Each row of a before or after table is a point. One or more steps were done to the points. Then noise was added and the rows were shuffled. The steps act on columns, c1 being the first. What was done? A step turns or swaps two columns, mirrors them in a line or flattens them onto one, adds a multiple of one to another, or multiplies or shifts one. Angles are multiples of 10 degrees, from the lower column toward the higher: turns from -170 to 170, lines from 10 to 170 but not 90. Use the fewest steps. Two steps may share a column if one is a turn and the other turns, adds or multiplies; they go together, in the order done. Otherwise the lowest column goes first.

Before (10 x 2)
[[ 33   5]
 [  2  79]
 [-21  -8]
 [-20  -4]
 [-15 -20]
 [-19  -4]
 [  4  37]
 [ 14 -38]
 [ 89 -24]
 [-11  74]]
After (10 x 2)
[[ -6 -43]
 [ 29  71]
 [-21   2]
 [ 63 -61]
 [ 25 -10]
 [ 12  30]
 [-17   8]
 [-30  -8]
 [ 44  65]
 [-29  -3]]
Steps: turn c1 and c2 by -30 degrees

Before (9 x 3)
[[-23  21  29]
 [-23 -20  -3]
 [ 27 -41  -9]
 [  0  -2  -2]
 [ -5 -30  -7]
 [-19  45  13]
 [ 75  26   8]
 [ 17   2  23]
 [ 23  30  -9]]
After (9 x 3)
[[-40 -28  77]
 [ 29 -37  43]
 [  2   0  -4]
 [121   7  34]
 [ 36  38   1]
 [-38 -10 -15]
 [ 42 -18 -43]
 [-29  13  61]
 [ -9 -11 -33]]
Steps: multiply c1 by 1.6; multiply c3 by 2.5; turn c2 and c3 by 40 degrees

Before (12 x 6)
[[ 28  38 -27  28 -15  -9]
 [-44 -41 -13 -12 -35 -29]
 [ 42   0   5 -21  27  14]
 [-11  -6  21  36 -12  -8]
 [-73   0 -23 -27   0 -29]
 [-46   9 -14  13  -2 -20]
 [ 39 -26  12  22  26  27]
 [ 24  48 -57  66  24 -51]
 [-72   2 -59 -13 -37 -39]
 [ -3 -21 -17 -23   8 -49]
 [-69 -13  30  33 -72  23]
 [ 14   6  29   3 -44 -47]]
After (12 x 6)
[[  38  -37    5  -27   28   72]
 [ -45  -24   -1   19  -35  -70]
 [ -77   23   37   50  -35 -108]
 [  24   45   40   -1  -15   16]
 [ -71    1    0   38   -1 -102]
 [  28   38   88  -15   24  -24]
 [ -46    9   21    1   -4  -66]
 [  -1  -23   -3   22    9  -53]
 [ -11    2    8  -42  -11  -22]
 [  42  -13  -18   17   30   60]
 [  15   29  -20  -22  -48  -32]
 [ -69   23   -6  -47  -70  -50]]
Steps: add 1 times c1 to c6; add -0.5 times c5 to c2; turn c3 and c4 by -140 degrees

Before (11 x 8)
[[ 36 -24  -4 -46  21 -24  -4  10]
 [-15 -22  11   5  -5  24  40  -4]
 [-50  -7   3  27  27  15  27  -5]
 [  7  38 -31  30  28 -17   3  25]
 [ -8 -32   2  -3 -13   9  32  29]
 [-13 -14  33  10  11  -7  18  10]
 [ 17 -23  -2 -30   1 -28 -28  -4]
 [ 43  16 -34  44  22 -10  -4  14]
 [ 22  45 -25  29   5   6   1  19]
 [ 19  -2  10 -31  31 -31  -4 -14]
 [ 25 -20  10 -32  24   3 -20  16]]
After (11 x 8)
[[  23  -14   -5    5 -101    8  -21   14]
 [ -50   -5   -4  -35    8   12   28   -8]
 [  35  -21   -5   14 -122  -17   -2   17]
 [  21   31   13  -23   49   11    3   15]
 [ -16  -18   -4    2   17   22   42  -10]
 [  18    0    0   -3 -109  -33   -3   -2]
 [   7   22    9  -40   14   -7    3   30]
 [  -8  -26   -7   13   13   19   31   24]
 [ -13   -1    0  -15    2   -4   20   11]
 [  18  -20   -8   20  -61  -26  -29    9]
 [  42    6   -1  -45   48   -5   -7   17]]
Steps: flatten c2 and c3 onto the line at 20 degrees; turn c4 and c5 by 130 degrees; multiply c5 by 2.5; turn c6 and c8 by -20 degrees

Before (11 x 9)
[[  33   23   16   22  -23   51  -16  -39   -3]
 [  43  -26   34   51    9  -13    1  -30  -29]
 [  18   29   25    9  -27    0    1   19   -4]
 [  31 -120  -17   22  -25   -7  -21  -27  -19]
 [  14 -113  -40   -7  -22   -9   79  -33   -1]
 [ -78   25    7  -14  -18   -4  -16  -38  -11]
 [  47   31  -36   36   20   -1   -7   -2    8]
 [  45   -8   24  -16   32   -6   -3   -6   -6]
 [  52   36  -47   14  -22  -21  -15  -23  -34]
 [  48   31  -22    3   71   -6    0   51  -95]
 [  60   31  -53  -10   -7  -20    9  -26  -29]]
After (11 x 9)
[[  32  -44 -108   38  -25   -7   29   14   -4]
 [  13  -21 -113  -10  -22   -8  -52   68   14]
 [  60   60   10  -16   -6  -20    7   26  -18]
 [ -80    5   30  -23  -19   -2   32   24    6]
 [  17   -4   39   16  -28   -3   -8  -16  -15]
 [  32   -2    4   37  -24   53   34   25   16]
 [  50   61   18   22  -20  -22   26   12  -23]
 [  49  -22    9  -28   32   -5    6    6   -3]
 [  47   35   17    3   71   -7  -25  -45 -121]
 [  47   46   11   60   21    0    8   -1   11]
 [  44  -44   -1   81    7  -12   13   27  -13]]
Steps: turn c2 and c3 by 60 degrees; add -0.5 times c6 to c3; multiply c4 by 1.6; add -0.5 times c8 to c9; turn c7 and c8 by 150 degrees

Before (9 x 12)
[[-30  47 -56 -23  12  52 -28  41  53  30 -30 -10]
 [-13 -41  42  -6 -38 -23  30  -2 -50  43   6 -52]
 [-35 -14  54   2 -51 -17   3 -42  26  41 -11 -76]
 [-56  57 -30 -22  13  69 -27   2  37 -35 -43  12]
 [ 38  26   1  37  12  -8 -10 -18 -12  27  25  -5]
 [ -6  50  -5 -41 -31  22 -36  63  29 -25   5 -41]
 [ 10  24 -21   8  30  78  -8  37  46 -21 -18 -24]
 [-18 -12  23 -31 -52  11  28 -52 -18  43  40 -81]
 [ 58 -25 -13   2 -22 -21  16 -47  -7  19 -17 -21]]
After (9 x 12)
[[-30  47  37 -75 -39  36  -3  40  46  29 -17 -26]
 [-35 -14  -8  19 -11 -53 -56 -42 -54  40  41 -66]
 [-55  57  24 -90 -55  45  34   1  22 -35 -40 -17]
 [-12 -42 -33  16   1 -45 -27  -1 -33  43  38 -37]
 [ -7  49  12 -63 -36 -15 -82  62   2 -25  31 -28]
 [ 58 -25   0  23   7 -30  15 -46  14  19   0 -28]
 [ 10  25  25 -70 -53  65 -11  38  14 -22   1 -30]
 [-18 -12 -15 -43 -35 -38 -96 -52 -21  43  82 -36]
 [ 38  26  -5  45  13   7 -43 -17   2  29  22  12]]
Steps: multiply c9 by 0.4; turn c3 and c9 by -110 degrees; add -1 times c6 to c4; turn c5 and c6 by 60 degrees; turn c11 and c12 by 40 degrees; add -1.5 times c11 to c7

Before (11 x 14)
[[-32   4  -2  35   0  77   2 -30 -15 -13  14   7  16   6]
 [ 36  15   9 -49  57   7  22 -16  13  32 -84  61 117 -21]
 [-26  15 -34  20  80   5   0  31 -10 -37  26  25   8  24]
 [ 38  16 -49  29  55  18  48  16  26 -18  27   7  18 -19]
 [-13  30  -6  30 -11  33  12 -26 -10  15  20  57  -1   2]
 [-11  44  14   8   3   6 -12 -31 -12  12  13   1  24   0]
 [-35  30  -4   6  -5  32  14 -11  -2  17 -32  -1   1  65]
 [-34  28 -32 -32   0   8  -6 -11 -17 -29  21  18  19 -28]
 [ 14  33   8  26  10  29   2  83 -17   8  22  60  12 -11]
 [ 18 -19   0  28  -3  53  20 -10  33 -25  20  20  14  52]
 [-34  37   1  33  -2   9  15 -14  71  29  22   1   8 -17]]
After (11 x 14)
[[ 35  13 -35  26 -51  20  32  36  25  18  27  -8  21  34]
 [-27  21 -10  22 -87   7 -19  42  -9   4  26  -7  35   4]
 [-34  30 -32 -31   3   9  -9   5 -15  17  18  23  30  24]
 [ 15  34  49  27 -24  26 -33  66 -19  13  22  55  -4  14]
 [-12  46  -4   7  -3   4   8 -30 -11  25  12   1 -10  -4]
 [-31  36 -10  30   6   4  24 -16  71   9  27   2 -29  15]
 [-12  30 -16  32 -14  33  25 -21 -10   1  22  57 -16  -6]
 [-33   3 -17  34  -2  73  14 -26 -14  12   9   3  15  -4]
 [ 34  18  -2 -50 -65   2  33 -19  13 121 -83  41 -13  40]
 [-37  32 -13  11 -14  33  18  -4  -1   4 -33  -9 -17 -63]
 [ 17 -19  -4  31 -19  50  25  -5  31  10  20  11  26 -50]]
Steps: turn c3 and c8 by -30 degrees; add -0.5 times c8 to c7; turn c5 and c14 by 160 degrees; turn c5 and c12 by 20 degrees; turn c10 and c13 by -80 degrees

Before (11 x 18)
[[ -4  19 -22  -6 -18 -12   7  15 -28 -20  17 -19  15 -23  25   3  36 -12]
 [  1  -7 -16  -8  19 -21  -8 -27 -22  20  -4   8  20  47  -8  26  37 -13]
 [ 28 -25 -12 -10  15 -22  16   7   2  15 -20  13 -24 -21  49 -15  30  16]
 [-17 -21  27 -11   2  -7  27 -20  11 -40  -6  19 -15  -9  54   9  -7   4]
 [-14  26  28   7 -28  16  45 -23 -35 -18   9  25 -29  21  -7 -30  25 -19]
 [  6  -7   7  -6  21   2  -5  41  25   7  23 -21   8  33  51  16  14   7]
 [  3  28   1   7  19  23  -5   4 -20  16   7 -11 -40  -3  -7 -27  11  -1]
 [ 29 -14 -16  17 -24  28   1 -17  16  15 -13  -1   9  25   1  21  -9  15]
 [ -1 -28 -26 -18  -6 -17 -11  30 -11  -6  15  16 -35  38  29 -12  17   2]
 [-11  12 -12  45  16 -26 -13  23 -16  -8 -40  -2  22 -15   1  16  -2   1]
 [ 36 -37 -32  30  -1  34  34 -13 -11   7  -2  20   6 -21  13 -18  47   4]]
After (11 x 18)
[[ -11   -1   10  -18   -7   -6   -6   30    1  -17   45   15  -35   43
    26    9   18    2]
 [  21   -2  -77   30    1    7   35  -13    1   35   -8   18    6    6
    14   31   48    4]
 [   4   -1  -43  -13   15   15   24    8    1  -24  -60   12  -26   -8
    49   24   28   18]
 [  -9    1   10   18  -24   16   32  -16   -1   30  -39   -3    9   29
     2  -10   -7   12]
 [  -9    1  -37   46   17   -7   -7   22    2  -27 -120   -2   20   -4
     2  -16   -3    1]
 [  31    0   27  -12    0  -40   -2  -18    1   -7  -18   17  -15  -23
    54  -10  -10    4]
 [  47    0   70    8  -29  -17   -8  -25    0   15   26   25  -30   -2
    -6   29   25  -20]
 [  -6    0   33   -7   19   21    7  -28    0  -22  -13    7   21   46
    -8  -26   37  -13]
 [   7   -1  -64   -5  -18  -21   -2   15    0  -13   49  -19   14   -2
    27   -4   37  -13]
 [  -6    0   -4    6   17   16  -11    4    1   24   19  -12  -42   -3
    -6   26   11    0]
 [  -7    0   53   -5   23    7    9   40    0    3   69  -22   10   21
    50  -13   12    8]]
Steps: turn c1 and c7 by -110 degrees; turn c7 and c16 by -160 degrees; multiply c2 by 0; turn c3 and c14 by -40 degrees; multiply c3 by 2; swap c6 and c10; multiply c9 by 0; multiply c11 by 3
